Rows are points. Before rounding, the points of a table are all equally far from one centre. They may lie mostly on one side of it. Where is the centre, to within rounding?

Points (8 x 2):
[[ 10.0   0.1]
 [ 15.5  31.1]
 [ 13.4   5.8]
 [ 16.6  26.1]
 [ 15.2  10.2]
 [ -4.2 -11.4]
 [ -4.2 -11.4]
 [  4.5  -5.9]]
Centre: [-18.8  21.2]

Points:
[[ 20.0  -1.4  19.8   4.2  16.6  12.3   3.7 -14.5]
 [ 21.6 -20.6 -10.9  21.4 -14.3   8.2   9.1  -1.1]
 [  5.8   2.6  19.2   4.0 -28.1  -8.9   9.7  -6.8]
 [  3.8 -30.2 -26.4  12.1 -11.4 -16.1   3.9  11.9]
 [ 13.1 -14.8  -3.1  23.6 -13.9  18.3  19.0  -5.0]
 [-19.7  23.3 -12.8   9.7   7.7  11.4  16.8   3.7]
 [  0.7   9.3   9.5  15.1 -22.0   0.6 -17.8  -3.1]
 [-24.6 -15.1 -10.1  12.9  16.5  23.5  23.9  10.9]
 [ -9.5  -9.5 -32.4   4.6  -4.7  26.9  -8.7   7.0]
 [-12.8 -10.2  -3.5  11.9  26.1  14.6  27.7  16.7]
 [ -5.8 -34.5  10.1  14.7 -12.0  18.6  14.4 -16.8]
 [ 25.0   7.7   0.8 -15.8  -9.9  12.6  -0.1   5.0]
 [ -5.2  -6.6   1.5  28.9  -7.4   9.9  11.7  25.6]]
Centre: [ -7.2 -10.5  -2.1  -1.7   1.8   0.6   3.3  -0.5]

Points (18 x 14):
[[-11.9 -11.5   1.9  23.5  22.2 -27.8 -21.1   4.6  -1.9  -1.1  17.6 -10.1
  -18.7  -1.6]
 [-12.2  -3.1 -12.1   4.5   4.8 -18.3 -10.2   6.7  -8.0 -22.3   9.7  -9.2
  -30.3 -15.0]
 [ -1.9  -6.0  -7.8  26.2  27.0 -17.1 -11.8  -1.2  12.8 -19.9  15.7   2.1
  -14.8  -4.7]
 [-11.2   1.6  -8.8  16.2   7.2 -15.6 -12.8   9.3  -7.4   2.0  23.0 -14.9
  -29.7 -26.7]
 [-16.8  -2.3 -12.7  25.1  17.6 -32.5  -6.2  -3.0   4.3  -1.7  25.5  -5.6
  -25.6   0.4]
 [  0.1 -11.7 -19.0  12.9  28.3 -21.8 -15.2  19.5   8.5  -6.9  12.5  -5.8
  -19.5 -15.4]
 [  3.4  -8.8 -25.4  19.8  17.9  -8.1 -11.8   6.5   7.4 -19.0  19.4   3.4
  -25.8  -1.5]
 [-24.9  -3.0 -13.5  24.7   5.7 -20.4  -2.1   7.7  -4.7 -10.3  -0.2  -1.4
  -25.0 -10.9]
 [  0.6   3.7   0.8  27.3  23.9 -13.8  -0.3  25.8  -4.8 -14.0  37.1  -1.3
   -5.2 -13.1]
 [ -1.4  -2.0 -19.3  16.6  12.6 -16.2 -24.1   8.3  -4.4 -11.6  23.8   6.4
  -14.2  -9.0]
 [-14.0  -8.4 -13.7  26.9  -4.6 -23.3 -12.6   2.5   0.7  -4.6  27.2   0.8
  -12.7   5.9]
 [ -7.1  -1.4 -13.9  21.6  19.0 -34.4 -14.1  10.5  -7.5  -3.2  17.8 -10.5
   -4.0 -20.7]
 [-11.7   2.4 -13.4  14.5   8.1 -34.1  -6.7   2.4   5.2  -8.7  23.3  -3.6
   10.4  -6.1]
 [-13.0  -8.1 -11.8  19.9  10.5 -25.9  -2.6 -10.9  13.9  -7.5  29.6   6.2
  -14.3 -12.9]
 [-24.9  -6.8 -17.2  12.3   5.7 -25.6 -14.7  13.8   3.4  -0.1  18.6   1.9
  -19.0  -4.5]
 [  1.0 -25.4  -6.8  21.6  11.3 -22.1 -14.0  10.8   8.4  -7.1  20.3  -6.9
  -25.1   6.7]
 [-13.1  -5.0 -18.0  28.9  14.4 -20.4 -12.4  13.1  -6.7 -12.8  20.5   3.9
  -22.0   8.1]
 [ -7.2   1.0  -9.7  28.4   9.0 -25.4 -12.8  14.7   2.5  -9.5  22.2   4.6
  -11.8   9.8]]
Centre: [-4.3 -8.2 -7.7 10.7 14.3 -8.4  8.7  6.4 -4.9 -1.5 18.0 -8.3 -9.3 -4.2]
